Rows are points. The points of each table are mixes of a few directions, plus a little noise. How many directions does each table use, and how many do they share? Where both have some left over, give the other angles between the two spaces (their principal angles), to ten degrees, smallest first.
In the rows, zero is written as 128.

First (5 x 2):
[[134 153]
 [126 121]
 [120  99]
 [144 190]
 [114  76]]
Second (4 x 2):
[[ 85 125]
 [110 126]
 [197 134]
 [122 128]]
Directions: first 1, second 1, shared 0; angles 70

First (5 x 4):
[[128  84 142 199]
 [128 113 133 152]
 [128 152 121  90]
 [127 172 114  57]
 [129 119 131 141]]
Second (8 x 4):
[[117 108 121 136]
 [167 199 152  99]
 [114 103 120 138]
 [120 113 123 134]
 [176 215 157  92]
 [121 115 124 133]
 [104  85 114 146]
 [105  86 114 146]]
Directions: first 1, second 1, shared 0; angles 50

First (7 x 9):
[[115 123  81 104 135  79 158 147 107]
 [ 96  93 128  99 198 161  48  84 124]
 [166 111 141 117 100 160 112 168 133]
 [182 149 105 181 124 125 135 104 121]
 [ 88 145 158 125  90 108 133 138 151]
 [159 150 160 175 120 162 145 105 139]
 [ 90 125 122  95 129 100 164 150 121]]
Second (9 x 9):
[[ 89 175 127 150 139 124 169 168 133]
 [ 95  74 197  56  57  79 174  78 142]
 [113 168 111 157 151 138 141 163 127]
 [167  92 122 116 126 137  87  98 122]
 [100 126 153 110 106 108 161 125 135]
 [199  96  91 140 154 161  47 104 114]
 [102 155 130 138 132 123 156 150 132]
 [142 136 110 144 145 142 110 136 124]
 [145 130 112 140 142 141 107 131 124]]
Directions: first 5, second 2, shared 1; angles 70

First (10 x 12):
[[146 113 156 123 150 149 137 102 125  93 138 114]
 [101 152  85 135  94  97 115 167 133 182 113 150]
 [ 98 155  80 136  90  93 113 172 133 188 111 152]
 [104 149  89 134  97  99 116 163 132 177 115 147]
 [147 111 158 123 152 150 137 100 125  90 138 113]
 [157 103 174 121 164 161 142  86 123  71 144 105]
 [153 106 167 122 159 156 140  92 124  79 142 109]
 [150 109 163 122 155 154 139  96 124  85 140 110]
 [144 114 154 124 148 147 136 105 125  96 137 115]
 [ 82 169  54 140  70  74 106 195 136 220 102 165]]
Second (11 x 12):
[[ 91 142 109 140  96 104  97 156 124 205 131 180]
 [166 137  75 119 152 132 171 130 143  68  84  60]
 [142 133 123 100 123 144 135 147 125 122 129 121]
 [115 111 147 155 144 131 106  95 119 155 139 164]
 [163 110 139 115 166 166 142  99 121  91 128 111]
 [145 136  89 109 134 146 133 146 123 145 111 130]
 [101 169  37 165  95  50 150 167 161 128  68  81]
 [ 81 138 128 166  97  79 104 135 135 172 131 157]
 [136  98 186 127 155 165 111  87 110 129 162 160]
 [132 123 195 100 110 136 138 135 129  78 165 105]
 [136 111 179 112 135 155 122 113 117 115 159 140]]
Directions: first 1, second 4, shared 1

First (10 x 20):
[[172 125 136 106  83 166 108 128  78  98 141 132 138  22 110 112 118 152
  128 133]
 [183 121 129 108  99 176 104 119  72 100 150 130 157   7 119 102 118 149
  123 142]
 [114 114 106 115 140 111 142 146 156 135 126 154 127 168 127 156 143  93
  148 118]
 [ 78  97 174 155 158 112 101 140  88 175  94 101 159 143 186  85 129 138
  110 147]
 [134 153 123 132 119 124 142 118 152 116 133 124 102 150 107 142 122 135
  126 119]
 [ 98 139 127 143 146 100 145 127 165 143 117 122 107 204 131 142 132 119
  127 119]
 [133 137 137 118  91 129 130 137 125 112 122 133 104 116 108 139 122 140
  134 117]
 [140 166  88 141 159 119 161  96 195 119 154 124 104 192 105 156 130 115
  125 120]
 [ 67  73 175 150 171 109  92 153  75 189  88 111 182 138 205  80 138 123
  116 154]
 [162 155  85 111 115 134 157 116 174  95 156 149 100 139  83 168 129 113
  143 111]]
Second (10 x 20):
[[139 115 115 121 142 137 123 127 120 130 137 136 151 106 135 124 134 116
  131 135]
 [100 162 160 145  93 104 140 130 149 123 104 107  70 184 109 138 113 159
  120 108]
 [175  70  74  99 188 169 107 125  93 137 169 163 227  34 161 111 152  76
  140 161]
 [ 76 191 188 159  62  83 151 132 167 117  84  89  20 232  92 147 101 185
  115  92]
 [108 151 151 140 103 112 137 130 143 124 111 114  87 167 114 135 118 150
  123 115]
 [160  89  91 109 169 155 114 125 104 134 155 152 194  64 150 117 145  93
  136 150]
 [118 140 139 133 116 120 133 129 135 126 120 121 108 146 121 131 123 138
  126 121]
 [142 112 112 120 145 139 122 127 118 130 139 139 156 101 137 123 135 114
  132 137]
 [109 152 150 139 103 112 136 129 143 125 112 113  88 167 115 135 118 149
  123 114]
 [153  98  99 113 160 149 117 127 110 133 150 147 180  78 145 118 141 101
  135 145]]
Directions: first 4, second 1, shared 1

First (10 x 32):
[[117 107 152 139 124 137 155 123 144 123  90 149 146 133 124  95 138 106
  105 127 100 103 152 132 117 138 110 130 125 119 103 149]
 [134 141 114 122 131 123 112 131 119 131 149 116 118 125 130 147 123 141
  141 129 144 143 114 125 134 122 139 127 130 134 142 117]
 [118 108 150 139 124 137 153 123 143 123  93 149 145 133 125  97 138 107
  106 127 102 104 152 132 117 137 110 130 126 119 105 148]
 [106  84 177 151 120 148 184 118 161 118  50 173 166 139 121  60 148  82
   80 126  71  76 179 137 105 148  90 132 122 108  76 171]
 [112  97 163 145 122 142 168 121 152 121  73 160 155 135 123  79 143  94
   93 126  87  91 165 134 111 142 101 131 124 114  91 158]
 [107  85 177 151 120 147 184 118 161 118  51 172 166 138 121  60 149  82
   80 126  71  75 178 136 105 148  90 131 122 108  76 171]
 [156 184  66  99 139 103  57 141  86 140 226  72  80 114 136 214 102 187
  188 131 200 194  63 118 158 103 177 123 136 154 193  74]
 [141 153 100 115 133 117  96 134 109 134 172 102 106 122 132 168 116 155
  156 129 161 158  99 123 142 116 150 126 131 140 158 103]
 [147 165  86 108 135 111  80 137 100 136 194  90  96 119 134 186 110 168
  169 130 177 173  85 120 148 110 161 125 134 145 172  91]
 [143 158  95 112 134 115  89 135 106 135 180  98 102 121 133 174 113 160
  161 129 167 164  93 122 144 114 154 126 132 141 162  99]]
Second (8 x 32):
[[115 207 157 110  98 106  89 149  59 109 172 131 118 131 140 117 100 111
  138 101 148 136  91 130 174 118 126 120 165 145 166  91]
 [150 131 133 139 111 120 128 115  67  88 156 109 176 124 151 134 105  90
  109 119 135 139  85 140 156 116 102 119 109 121 142 148]
 [133  81 104 118 153  99 112 122 200 117 145 150  52 126  88 192 156 176
  195 131 130 119 158 128 113  99 190 146 124 127 129 137]
 [133 192 139 156  90 125 151 121  71 138  69  87 151 120 111  90  92  86
   93 106 109 140  69 202 146 154  38 138 121 105 129 105]
 [107  91 152 116 137 113 126 132 182 110 125 179  91 138 106 128 157 137
  155 123 106  91 183 118 118 116 169 134 144 130 115 148]
 [131  94 114 106 150 146 120 133 122 136 164 105 186 133 162 119 136 127
  107 148 133 139 151 107 124 144 149 100 124 143 134 156]
 [141  75 118 176 144 171 178 101 197 136  82 192  94 122 137 152 151 158
  121 159 145 112 145  33  76  97 137 154  92 112  71 128]
 [114 153 107 103 140 144 120 149 127 189 112  72 156 131 128  91 126 140
  107 138 118 149 142 165 118 182 113 112 145 140 138 112]]
Directions: first 1, second 6, shared 1

First (11 x 32):
[[121 121 134 134  87 109  97 118 136 137 130 137 119 130 145 154 109 159
  173  96 135 124 149 131 148 118 173 117 125 142 141 121]
 [139 154 114 117 214 166 193 153 113 102 126 107 140 125  82  78 158  73
   33 195 107 137  87 121  92 157  36 146 135 100 106 134]
 [140  61 138 138  98 125 110 102 125 178 121 143 170 118 191 128 180  91
  158 107 164 121 127 133 109  66 148 157 128 123  98 184]
 [124 177 118 118 174 142 160 152 125  89 131 112 107 133  76 112 106 132
   80 162  99 135 116 123 128 175  85 116 130 123 139  96]
 [108 188 125 123 118 113 115 144 139  86 137 122  77 141  81 154  56 196
  144 117  99 131 149 125 167 181 153  87 124 148 171  63]
 [144  64 135 136 117 134 126 107 122 174 120 139 176 116 183 115 191  75
  135 123 161 123 116 132  98  70 126 164 130 115  91 189]
 [125 138 128 128 126 126 127 131 130 121 130 127 120 129 121 132 117 138
  130 127 123 128 131 127 134 137 132 122 127 131 135 118]
 [123  98 139 138  64 102  80 106 137 155 128 144 129 127 171 161 119 157
  198  79 149 120 154 134 148  96 194 122 124 146 137 135]
 [117 181 121 120 148 129 138 148 131  88 134 117  93 136  79 132  83 162
  110 142  99 133 131 124 146 177 118 103 128 134 154  81]
 [151  66 129 132 154 151 153 115 114 169 118 131 187 114 171  91 212  44
   95 151 156 126  98 130  78  75  85 176 134 102  76 200]
 [113 162 128 127 107 113 109 134 137 106 133 127  94 136 107 153  78 180
  154 111 113 129 148 128 160 157 159  99 125 145 159  87]]
Second (8 x 32):
[[105 111 171 110 109 160 101 160 106 185 139 138 111 166 137 120  98 155
  167 122 152 177 156 127 175 105 118 107 147 119 140 143]
 [113 123 165 186 143 100 164 132 130 141 143 111 155 103 144 122 113 136
  152 172 152 151 161 122  93 128 125 111 104 127 152 145]
 [129 100 134  90 155 231 156 162 117  81 114 100 130 120  82 144 180  71
   60  81  88  86  84 162 142 148  94 178 121 104  58 130]
 [122 107 168 151  87 104 126 150 131 147 137 110 131 115 167 155 123 152
  181 132 147 117 161 146 117 126 195 113 116 111 131 125]
 [164 196  53 130 134  93  95  79 163 103 142 168 150 138  83 109 108 125
  122 143 118 140  70 106  92 117 115 104 158 177 139  99]
 [120 112 154 138 113  95 139 143 119 147 125 112 116 121 171 134 128 146
  148 148 141 121 165 131 125 136 163 123 117 104 142 131]
 [ 98  84 159 159 123 134 138 109 123 130 118 121 133 105 149 150 128 134
  149  88 138 125 170 127 150 119 129 144  91 140 139 157]
 [172 192  20  60 160 107 104  87 136  90 106 165  98 157  90  90 146 104
   45 137  87 108  58 102 130 144  85 143 169 142 123  95]]
Directions: first 2, second 6, shared 1; angles 70

First (8 x 32):
[[132 174 113 130 105 151 134 109 101 157 129 115 146  98 119 161 129 118
  149 132 171 173 135 129 133  94 118 165 118 112  83 107]
 [134  83  96 164 117 143 162 106 120 126 140 117 134 124 136  93 136 164
  138 163 109  62 130  97 127 169 105 132 146 129 143 113]
 [117  29 168 111 182  79 101 175 186  63 114 155  77 195 146  57 114 136
   80 110  31  40 103 137 128 186 157  50 146 166 226 180]
 [117  88 167  95 164  98  89 167 161  91 105 145  85 168 133 101 107 107
   97  98  77 111 104 154 140 129 158  86 127 151 177 167]
 [132 194 120 126 107 141 132 114 107 160 136 123 157  99 118 176 138 117
  146 125 183 193 145 132 120  94 122 159 115 109  77 108]
 [125 172 150 105 134 114 108 143 136 133 126 139 134 128 122 161 130 106
  121 104 151 183 135 147 119 103 143 124 116 124 112 136]
 [135 118  84 154  93 176 154  89  83 152 123  96 130  94 124 119 118 137
  161 160 142 110 118 109 156 110 100 179 129 118  98  96]
 [132 166 124 138 121 121 143 122 131 143 150 135 161 118 127 156 151 139
  132 132 160 153 154 119 101 139 122 129 128 115 108 117]]
Second (10 x 32):
[[127 149 117 142 145 131  80 154 138  71 121  89 120 164 118 100 173 146
  170 103 136 155 125 134 129  91 114 142 103  81 123  29]
 [ 73 147 112 117  96 109 134 132 114 158 154 139 142 106 104 143 116 142
  129 167 148 166 138 102 144 125 116 157 118 109  90 129]
 [133 172  78 170 143 192 124  91  75  83 153 100 154 123 139 153 187 171
  184 182 147 183 153 107 115  83 132 164 102  40 125   9]
 [175  79 160 123 135 126 174  93 143 162 111 158 137 107 152 136  94 101
   91 120 108  68 123 136 103 189 138  90 158 189 156 228]
 [148 116 110 170 112 118 154  73 114 127 137 129 158 104 112 142 122 128
  172 156 141 114 130 100  69 171 108 144 119 109 126 114]
 [ 84 144 119 106 111 133 133 145 119 156 144 133 134 115 125 132 130 148
  109 154 140 159 140 116 170 111 123 146 128 120  97 131]
 [191 107 134 148 150 141 107 146 152  91  91  92  94 167 142  83 141 111
  141  56 109  61 104 162 121 121 124 106 141 158 162 102]
 [ 92 108 168  78 130 107 147 137 155 168 130 162 156 108 135 130 121 138
   77 146 130 158 145 119 157 161 123 112 135 146 103 197]
 [162 114 123 135 119 136 133 143 130 141 110 118  88 140 137 111 101 102
  111  86 110  58 105 153 140 122 135 115 155 183 150 162]
 [ 96 144 158  89 140  88  94 167 141 123 128 160  95 146 117 150  95  94
   95 109 110 156 117 152 132 107 168 103 121 145 148 179]]
Directions: first 3, second 6, shared 1; angles 50, 50

First (8 x 32):
[[130 156 134  96 135  90 137 123 139 143  39 134  90 114 155 152  85 130
  141 131 124 128 151 171 149 127 119  93  86  64 185 134]
 [108 159 132 116 134 110 169 116 109 131 115 142  76  92 174 176 122 140
  151  92 108 118 153 133 166 160 164 141  76  92 178 149]
 [142 109  97 122 135 150 131 164 132 105 169  79 170 163  91 112 172  96
  145 134 144 100  57 126  76 101 127 135 188 155  45  98]
 [158 156 128  87 118 162  99 101 106 127  79 201  93 112 177 143 127 141
  116 129  89 125 163 138 152 161 161 106  81 110 215 119]
 [ 83  93 147 147 118 135  88 100 129 131 200 132 144 121  82  73 142 136
   91 176 110 128 127 114 126 145 133 137 155 193 106 111]
 [ 84  87 142 161 121 115 123 126 142 123 202  87 164 131  72  95 143 134
  118 155 137 135 109 113 110 127 110 146 174 174  64 126]
 [165 163 113 154 156 111 149 150 130 162  75 133 108 147 163 132  83  94
  122  89 168 131 143 116 147  78 113 138 102 104 137 149]
 [153 102 133 140 106 150 127 143 137 102 145 116 179 144 112 141 150 152
  140 119 143 158 122 112  98 126  97 130 164 132  93 138]]
Second (10 x 32):
[[115 142 131 114 119  85 144 130 129 119 107 123 106 110 145 131 101 145
  109 112 103 157 147 149 139 137 110 128 130 103 182 155]
 [146 131 151 135 133 132  81 102 142 165  59 169 122 131 131 109  79 131
  108 165 145 137 170 132 151 112 104  91  89 113 164 119]
 [161 122 124  78 102 154  99 102 153 131  62 172 134 152 118 143 167 111
  167 173 132 119 134 170 107 152 166  80 106 105 111 104]
 [122 129 125 127 128 121 140 134 124 120 144 117 128 124 131 131 133 130
  128 116 121 129 121 127 126 131 128 138 137 130 127 134]
 [115 133  99  73  95  98 184 146 126  76 151  99 120 120 135 164 184 129
  159  93  84 139  99 169  97 175 165 144 160 107 127 152]
 [108 124 132 189 162 133 141 150 105 135 203  90 137 118 125 110 107 132
  102  98 143 116 111  71 142  95 101 175 148 168 108 132]
 [134 139 129  86 103 101 128 116 144 119  71 148 111 124 139 139 124 134
  132 139 106 150 149 174 125 151 133 100 116  91 169 141]
 [162 112 103  63  93 180 120 114 146 106 106 155 149 164 105 162 230  95
  204 164 132  96  94 167  77 171 206  97 127 120  52  91]
 [100 123 146 235 187 137 129 154  95 156 224  84 139 112 125  89  69 138
   76  96 163 113 120  36 164  64  71 188 144 189 113 130]
 [121 126 144 181 158 138 111 132 118 154 153 122 132 123 126 103  87 132
   99 126 151 122 136  84 151  92  96 143 123 153 127 124]]
Directions: first 6, second 3, shared 1; angles 30, 50

First (8 x 32):
[[ 94 105 109 147 129 121 150 157 160 125 149 140 158 126  92 140  83 113
  115  95 129 134 134 102 135 113 142 149 106 155 114 159]
 [126 137  92 111 104  79 130 146 170 160 165 105 137  65 100 143 136 131
   91 108 133 130 137 117 114 134 113 131 146 161 163 139]
 [213 142 198  40 156 156  91  83  55  99  65  72  96 164 188  60 190 175
  129 195 133 115 163 185 129 139 120  90 161  73 158 111]
 [ 83  57 114 169 136 160 165 151 140 124 141 158 170 148  86 148  67  80
  130 107 123 154  85  84 144  91 123 159  92 171  92 179]
 [141 127 143 144  88 115 118 137 134 165 162 106 143  83 112 122 138  99
  105 134 105 113 101  88 114 103 104 134 134 143 133 127]
 [113 142  62 108 151 108 135 111 145 130 115 147  98 113 140 168 152 157
  144 121 157 164 125 175 128 172 116 117 150 143 157 121]
 [109 141 147 155 141 144 131 135 123  97 117 153 128 176 134 123  98 134
  149 114 124 111 154 128 136 129 170 132 102  99  93 117]
 [142 173 156 148 123 142 104 104  95 120 110 140  93 150 169 122 160 137
  165 150 117 105 126 144 120 144 138 112 134  80 114  77]]
Second (11 x 32):
[[105 106 124 154  78 123 137 160 120 149 158 145 171 109  82 125 103 103
  143  83 107 125  98  66 152 102 137 139 106 151 114 154]
 [145  76 157  66 179 144 119 119 121  96 103 100 135 161 149  79 103 153
  112 147 143 116 199 146 129 130 137 100 141 125 138 158]
 [150  70 149  56 177 172 139 108 104  75  92 107 149 173 139  99 123 143
  131 132 171 138 146 153 174 108 117 128 103 120 113 172]
 [128 181 121 159 110  95 117 137 145 154 139 129 103 106 132 140 138 135
  112 140 103 121 139 134  88 150 141 124 155 122 149  93]
 [116 180 102 182  78 113 138 138 132 156 150 152 124  98 105 173 153 107
  142 108 116 141  60 113 132 124 121 158 113 129 119 101]
 [126 133 116 135 153 142 127 100 134 123 119 136 100 133 158 152 149 124
  140 151 146 136 109 155 121 140 104 128 131 122 121 108]
 [113 124 113 152 158 132 114 100 146 140 130 142  90 124 169 148 137 119
  140 160 131 122 129 144  94 152 106 108 153 131 128  98]
 [131 188 122 158  88  95 127 150 136 152 142 129 121 104 108 141 139 132
  113 119 103 128 119 123 110 135 147 141 136 122 143 104]
 [ 82  70 122 171  38 128 148 186 108 161 183 160 217  97  40 118  76  78
  160  40  94 122  70   7 184  72 142 148  80 174  97 187]
 [141 119 135 100 173 140 121 103 131 108 105 115 105 148 163 121 136 144
  121 159 147 127 157 166 116 143 119 114 142 117 134 122]
 [170 162 147  76 176 125 120 108 130  95  88  92  94 155 163 111 151 172
   94 170 148 131 183 199 109 152 137 121 150  96 153 113]]
Directions: first 5, second 4, shared 1; angles 30, 30, 90

First (9 x 32):
[[124 121 113  95 111 130 152  78 154 136 123 126 107 144 133 171 145 129
  102 161 153 160  89 193 100 145  99 135 125 141 165 114]
 [ 81 151 128 133 147 114  98 185 150 115 159 113 150 117 150  69  99 130
  140 146 100 120 142 114 101 108 146 120 147 100  94 150]
 [ 80 130 142 150 161  53 114 141 193 121 154 126 147 175 155 113  53  85
  136 169 112 157 114  74 162 124 164  79 155  90  96 182]
 [ 82 155 118 119 121 128 101 185 136 103 146 115 141 101 154  44 111 165
  134 155 104 126 135 160  95  89 146 150 156 112 108 147]
 [168 119 128 125 103 157 142 104  86 131  97 140 116 109 109 143 159 147
  123  99 143 119 134 146 148 130 121 151 119 154 151 103]
 [185 118 125 108 100 189 160  68  82 151  87 138 109 102  94 198 194 137
  105  83 167 119 130 168 126 165  85 152 100 168 177  63]
 [111 157 146 144 130 143 107 153 114 127 113 127 161  85 126  92 112 130
  125  94 126 116 167 100 160 133 148 125 152 116 116 112]
 [189  93 122 124 144 156 162  80 107 162 131 130  98 156  94 235 186  96
  128  99 146 108 116 113  96 170  76 116  65 153 146  95]
 [132 109 130 153 136  80 117 158 129 106 141 137 124 161 140  86  92 132
  159 146 100 127 125  86 162  85 168 120 133 118  97 185]]
Second (11 x 32):
[[107 129 109 124 115 113 107 188 121  93 151 124 120 128 153  39 117 177
  152 166  92 122 124 156  99  63 154 160 143 122 103 172]
 [129 123 154 155 122  76 132  93 145 122  94 150 143 149 131 129  72 104
  122 125 144 161 125  85 237 132 172 102 162 123 133 153]
 [164 114 137 143 109 123 137 109  96 121  97 147 122 128 116 126 127 139
  133 105 137 128 134 114 188 117 148 138 131 146 138 132]
 [103 132 130 126 172 122 126 131 171 152 165 109 136 148 130 176 125  79
  125 137 124 124 124  97  79 166 101  88 108 105 112 121]
 [144 116 138 144 141 114 133 116 128 135 126 134 128 146 120 153 120 105
  134 115 130 126 130  89 155 139 132 109 119 127 123 134]
 [169 140 135 103  81 199 157  49  85 153  58 142 126  72  93 189 183 141
   82  72 188 137 139 186 160 180  93 157 128 169 198  41]
 [124 122 138 140 162 110 131 119 155 146 145 123 134 154 124 173 115  82
  130 124 128 127 127  80 128 158 120  89 113 113 115 131]
 [167 104 119 139 141 141 129 155  92 128 148 128 109 142 114 135 159 136
  158 111 106  90 136 101  97 111 118 136  88 137 107 138]
 [113 131 128 125 157 129 127 132 155 144 154 114 132 140 128 161 131  97
  126 133 125 123 126 111  88 154 106 103 112 113 117 121]
 [ 61 178 125  85  83 145 123 101 165 120  96 121 151  75 153  89 111 157
   75 160 161 179 116 231 128 141 127 154 192 124 174  93]
 [127 118  95 122 123 135 106 216  96  93 173 117 105 129 146  37 149 191
  171 160  74  92 128 156  50  49 137 173 112 128  89 173]]
Directions: first 5, second 4, shared 4

First (10 x 32):
[[ 90 103 138 129  91 129 121 117  78 134 143 137 170 118 120 124 167 134
  146 100 110 103 128 124 109 150 177 120 105 145 118 122]
 [133 186 132 115 129 149 117 163 131 146 109 115 135 139 141 143 104  93
  147 145 117 152 126 148 139  98 136 140 127 120 103 126]
 [194  91 164 111 191 172 168 102 175 182 143 158 108  69 125  88 151 113
  102 172 192 144  90 130 177 104  88  69 134 143 173  81]
 [147 102 127 131 135 127 148 108 143 113 134 112 143 130 126 109 139 114
  125 119 137 106 123 103 133 151 118 118 141 128 142  99]
 [150 180 128 117 138 147 128 156 149 134 108 100 139 146 143 134 102  80
  145 144 123 143 125 134 145 108 123 138 139 115 110 110]
 [148 143 111 132 132 119 138 132 155  95 116  87 139 161 136 125 106  97
  134 122 121 115 135 105 131 143 111 145 152 112 125 110]
 [ 73  86 124 142 101  97 105 111  81 126 148 177  99 110 109 143 150 208
  110 108 118 125 141 142  95 137 147 131 101 142 133 186]
 [158 186 134 113 157 155 124 162 158 155 108 124 107 129 142 139  93  97
  131 166 138 169 120 154 154  82 107 132 135 117 118 128]
 [ 61  75 103 156  86  70 103 103  79  87 147 157 104 136 107 147 144 217
  109  85 102 104 157 122  76 165 145 150 111 135 132 194]
 [126 128 119 133 121 118 129 126 130 109 126 113 135 143 129 129 124 125
  131 118 120 118 134 117 122 141 127 137 135 123 126 126]]
Second (10 x 32):
[[126 134 124 129 128 124 124 132 130 124 125 128 120 132 129 133 121 133
  126 129 126 133 131 130 127 125 124 133 129 125 126 136]
 [119 158 109 134 129 109 110 148 137 112 115 127  91 149 132 152  92 149
  119 134 117 149 144 142 119 113 110 156 133 113 118 169]
 [129 123 130 128 128 130 130 125 127 130 130 128 133 125 128 125 133 126
  129 127 130 125 126 126 129 130 130 124 127 130 129 123]
 [129 124 131 127 128 130 130 125 126 130 130 128 133 125 128 124 133 126
  129 127 130 125 125 127 129 130 130 124 127 130 130 122]
 [144  70 165 117 125 166 162  90 111 159 154 129 199  88 120  81 197  89
  144 116 149  87  97 102 145 156 161  75 118 156 146  50]
 [126 135 124 129 128 124 124 133 129 125 125 128 120 133 129 133 121 132
  127 129 126 132 132 131 126 125 124 134 129 125 126 136]
 [124 140 120 131 129 120 120 137 131 121 123 128 112 137 130 138 113 137
  124 131 124 137 135 134 125 121 121 140 130 122 124 145]
 [141  83 157 119 126 157 155  99 115 152 148 129 183  97 122  92 181  98
  141 119 144  97 104 108 142 151 155  87 119 149 142  68]
 [103 218  71 145 133  71  75 186 154  81  88 127  19 191 140 200  22 188
  102 147  96 191 176 168 101  83  75 210 144  85 100 249]
 [138  93 150 121 126 150 148 105 118 146 143 128 169 103 124 100 169 105
  138 121 141 104 109 112 138 146 149  96 122 144 139  82]]
Directions: first 4, second 1, shared 1
